Each row of a before or after table is a point. One or more steps were done to the points. Then noise was added and the rows were shuffled. The steps act on how far a point lies along the listed directions, d1 being the first. Write out the steps. A step turns or swaps two directions, mirrors them in a line or flattens them onto one, adds a multiple of one to another, or multiplies one. Angles are multiples of 10 degrees, from the lower direction toward the higher: turns from -170 to 170, lines from 10 to 170 but not 90. Use the fewest steps. Two steps may share a direction if one is a turn and the other turns, adds or multiplies; they go together, in the order done. Otherwise the lowest direction goes first.

Directions:
(1): [ 30 -64  -8]
(2): [-61 -31  20]
(3): [22  1 68]
Before:
[[ 44  -6  43]
 [-76 -13 -28]
 [121 -20 -27]
 [-13  16  10]
 [ 14   0   8]
 [ -9  26   6]
 [ 25 -42 -27]
 [-68   8  55]]
After, 8 rows:
[[ 20 -18  55]
 [ 35 -39 -19]
 [-86   6  22]
 [ 12  -1  15]
 [-16  18   7]
 [-54   4 -62]
 [118 -28  25]
 [ -9  25   4]]
Steps: turn d2 and d3 by -30 degrees

Directions:
(1): [-59   6  18 -34  10 -12 -51  65  56]
(2): [-13  31  44  89 -19 -36 -45  -1 -22]
(3): [-75  26   7  -3 -24  50   5 -74  18]
(4): [-34 -45  30 -35  -7  16 -25  12 -94]
Before, 13 rows:
[[ -23   -7   -1   20    7   25    3  -56  -51]
 [ -18   13   15    2   -1   18    4  -25  -36]
 [ -18    4   10   -6  -18   43   -2  -25  -49]
 [ -14   12   10   23  -17   -1   18  -51  -42]
 [ -14   -6   15   32  -18   12   13  -53  -84]
 [-104   16   27  -84    3   15  -37   58   80]
 [ -15   26    3    9  -10   34   28  -29    1]
 [  25   22  -21   43  -33   24    5  -52  -12]
 [ -11  -22   27   25  -16   13  -28    0  -33]
 [ -21  -42  -32  -64    4   20  -14   11  -23]
 [ -49   -8   -5  -25   -9   32   -5   -1   21]
 [ -13  -14    4   34   -6    9   -7  -31  -45]
 [  73  -52  -22  -33   12  -30   28   27  -69]]
After:
[[ 57 -45 -43 -64  11   2  55  -7 -31]
 [-17 -12  22  26  -6 -17 -36  44 -16]
 [  0  20   6  38 -13 -12  17 -48 -25]
 [ 15  34  16  51  -6  -4  11   1  -9]
 [  7 -43 -11 -20   7 -24 -40  51 -51]
 [-14  -7  -5  30  -3  15   0 -39 -26]
 [ -5  18  17  19  -2   3  -1 -14 -33]
 [-24 -21  15   2 -18  36 -14 -19 -21]
 [ -1   4   1  52  10   0  -6 -38 -43]
 [-81  -7  74 -36   3 -39 -90 122 -11]
 [ 38  35 -25  60 -31  14   8 -51  10]
 [ -3   6   6  42 -18   8  22 -59 -56]
 [  5  11  20  28 -14  15 -14  -3 -51]]
Steps: add 0.5 times d1 to d4; swap d2 and d3

Directions:
(1): [ -9  35 -39  -1  55  30 -35 -44  70  38  -7  12  76  38]
(2): [-46 -26 -47   6  35 -82  59 -11 -40  25  51  -5  46  -9]
(3): [  47  -10   -1    1  -40  -54  -27 -104  -12   27    2   55  -34   17]
(4): [ 53  28  14   5 -87   8  62  29   1  22   9  14  75  35]
(5): [ 57 -10  53   8  39 -64  28 -16  67 -66 -14 -32  23 -18]
(6): [-40   2  28   4 -41 -16   4 -17  35  77 -54 -34  10 -88]
Before (13 x 14):
[[ 29  14  21   7  23  12 -13 -24  38 -45  -7  -3  -2  13]
 [ 46  13  22   5 -13  13  11   7  13 -29  -5   8   4  26]
 [  1  -7  21 -13 -10  -1 -18  15 -17 -23  -5 -10 -54 -13]
 [ 13 -34 -18  -1   4 -68  19 -47 -25  -2  30  27  -2  19]
 [ 19  -9  19  -5 -26 -18 -19 -32 -13  15  -7   4 -39 -18]
 [-33  -5  -7  24  10 -34  43   8   1  47   8 -12  48 -26]
 [  6  10   2  -4   4   2  21  18  32   9  -6  -6  51  11]
 [ 66 -12  35   0 -18  22 -11   9  10 -42  -3  -6 -23  24]
 [ 36   9   9   7  19   1 -28 -32  41 -19 -21   3  -5  15]
 [-21 -17  -9  17  26 -26   2 -16  10   6   3  -2  25  -7]
 [ 38 -35  41  14  10 -48  45 -20  20 -40  -6 -37  -4 -21]
 [-10  17 -10  -4  29  19  -2  20  15 -30  22 -14  41  18]
 [ 20  -6   3  -2  20 -19  10   9 -20 -30   1  -3 -18  12]]
After, 13 rows:
[[ 27   6  22   5   9  17   5  24  12 -40  -9  -5 -12  10]
 [ 57 -12  33   0  -5  30  -9  31   9 -56   0 -16 -25  23]
 [ 55   8  -3   8  37   9 -29 -28  26 -54   5  22 -10  55]
 [ 12   3   6   2  14  -8  23  30 -11 -21  -5 -19   1   5]
 [-40 -13  -3  26   2 -52  28 -20   4  64  -4 -12  28 -51]
 [ 15   9  22 -12 -33   7  -6  21  -8 -11  -3  -8 -22   1]
 [ 80  -7  -7  -5  -9 -17 -23 -46 -47 -48  51  61 -46  84]
 [ 60 -33 -50  -3  43 -54  15 -35 -62 -86  90  68 -10 124]
 [ 54 -33  36  15   9 -48  47 -26  16 -49   5 -24   0   1]
 [-68  20  17  -1  12  22   5  42  50  30 -30 -69  51 -80]
 [-31  -2  16  -6   7 -10   8  11  40  33 -35 -32  25 -47]
 [ 27  14  20   6  28  21  -8  -9  40 -51  -5  -9   3  12]
 [-13 -16  -7  15  24 -27   3 -21   9   7   8   6  27   0]]
Steps: flatten d1 and d4 onto the line at 160 degrees; multiply d3 by 3; turn d3 and d6 by -60 degrees

Directions:
(1): [  23 -100   62  -56    6  -17    0  -17    7  -33   18  -50   13   -2
   35   34  -28   -8  -11   27  -81   11  -53  -19  -21  -13  -70  -29
  -10  -21    0  -15]
(2): [  3 -64  26  75 -16 -22   5  80   8   0  28 -37 -14  25 -43   2 -15 -19
  20   8  -9 -56  46  23  61  73 -22 -17  59  26 -12  -1]
(3): [-24 -44   1 -48 -18  21 -79  60  29  27 -22  21   4  28  12  67  38  23
 -60  -9  74  19 -14  16  -1  25   4 -56 -28  10 -52  29]
(4): [ -6  23  34 -23   9 -71  83  33 -31  37  27  98 -17  -3  10 -12  19 -15
 -63  53  -7 -22  -2  14  16 -29 -24 -11  19 -33 -61   5]
(5): [ -2  36   0   2 -13  31 -51 -40 -64   3  45 -20 -20 -20  -7  60 -18 -60
 -69 -27   8 -34  31  35  -3 -30 -34 -23  61 -47  54  41]
(6): [  2 -30  -1  33 -13  45  15 -62 -41  64  25  35  -4  42  23  13 -39 121
  -5 -13 -36  21  -7  53  -7  52   2  18  21 -22 -16  12]
Before:
[[  17  -48   49  -14  -10  -27   57  -35  -12   27   25   22    4   38
    40   11  -29   65  -33   37  -47   28  -47    5  -16   15  -25   -2
    19  -17  -31   -8]
 [   7 -100   55    1   -3  -22   17   63   27   -1  -13    3   11   32
    -8   38    7   54   -1   26  -44   -5  -20   -7   24   46  -30  -22
     5   14  -57   18]
 [  29    4   29   21   -8   16   16  -68  -53   33   50  -12   16  -20
    37   15  -47    0  -21  -18  -83    0   -4   27   -5  -21  -43   18
    55  -34   38   -4]
 [  38  -44    1   15    2   23   18  -54   46  -51  -28  -74   11  -34
    11  -52  -40   12   80   -9  -75   17  -26  -27  -14   13    6   38
   -35   37   43  -46]
 [  12   35  -21  -26   13  -54   60    4   33   -7  -25   22    1  -30
     8  -53   25    7    7   45  -15    8  -19  -12    2   -7   13    7
   -31   -4  -28  -34]
 [   3   -2    7   92    1  -25    4   80  -14   23   45    9  -27   38
   -53  -17   -5   -7   17   -3   -1  -63   73   42   76   48    8    7
    61   22  -24  -21]
 [  36   13    2   38   -6   -6    2   41  -17  -27    8  -28    1  -35
   -25  -27  -23  -34   29   16  -13  -37   -2  -20   19   -6   -2    4
    -5    9   15  -11]
 [  -8   -9  -24   54  -32   20  -37  -25   -2   -3    1  -87  -14   20
   -39    6  -10  -13   61  -56    1  -16   45   27    8   74   21    4
    45    9   40   13]]
After, 8 rows:
[[  13  -69   57   31   -1  -44  -24   81  -16  -10   68  -31  -30   29
   -29   41  -20  -58  -31   12  -40  -68   46   36   65   25  -64  -38
    66   -8  -14  -13]
 [  16   36    2  -40    5  -45   37  -23   -8  -13   18    2   -3  -49
    16   -6    9  -33  -48   41  -27  -11  -17    8   -3  -35  -31  -21
     7  -38    4  -15]
 [ -10   53  -20   -6   -9  -19  -24   85   51   25  -36   33   28  -18
     4  -12   60  -37   -6  -24   77   13   15  -12   21  -16   48   -8
   -27   43  -37  -10]
 [  40   13    6   38  -12    0  -12   39  -29  -27   17  -30   -1  -49
   -25  -15  -27  -52   11   14  -12  -39    5  -18   15  -14   -8    2
     3    2   22   -4]
 [  10   26  -28    5  -19   54  -92  -23   22  -62  -24  -95   -5  -59
   -18   21   -9  -91   -1  -52   33  -16   29   -5   -4  -20   10   -5
     1   31   86   11]
 [  -5   15   12   50  -26   31  -23    9  -73   33   38   18  -25    8
   -39   84   -5    5  -76  -20    0  -52   56   55   36   21  -24  -26
    98  -44    7   77]
 [  -6  -50   -8   17  -30   16  -69    3   41  -27  -22 -122   -5   22
   -34   24    5  -30   65  -55    8    0   21    0   -1   73   14  -13
    17   28   30    4]
 [ -21   42    6  -16  -24  -21  -13   27  -12   40   10   53   -7   21
     1   40   25  -11  -94    4   81   -3    5   23   -1   -9   12  -34
    34   -8  -34   38]]
Steps: turn d1 and d5 by 150 degrees; add 0.7 times d2 to d5; swap d3 and d6; multiply d4 by 1.3
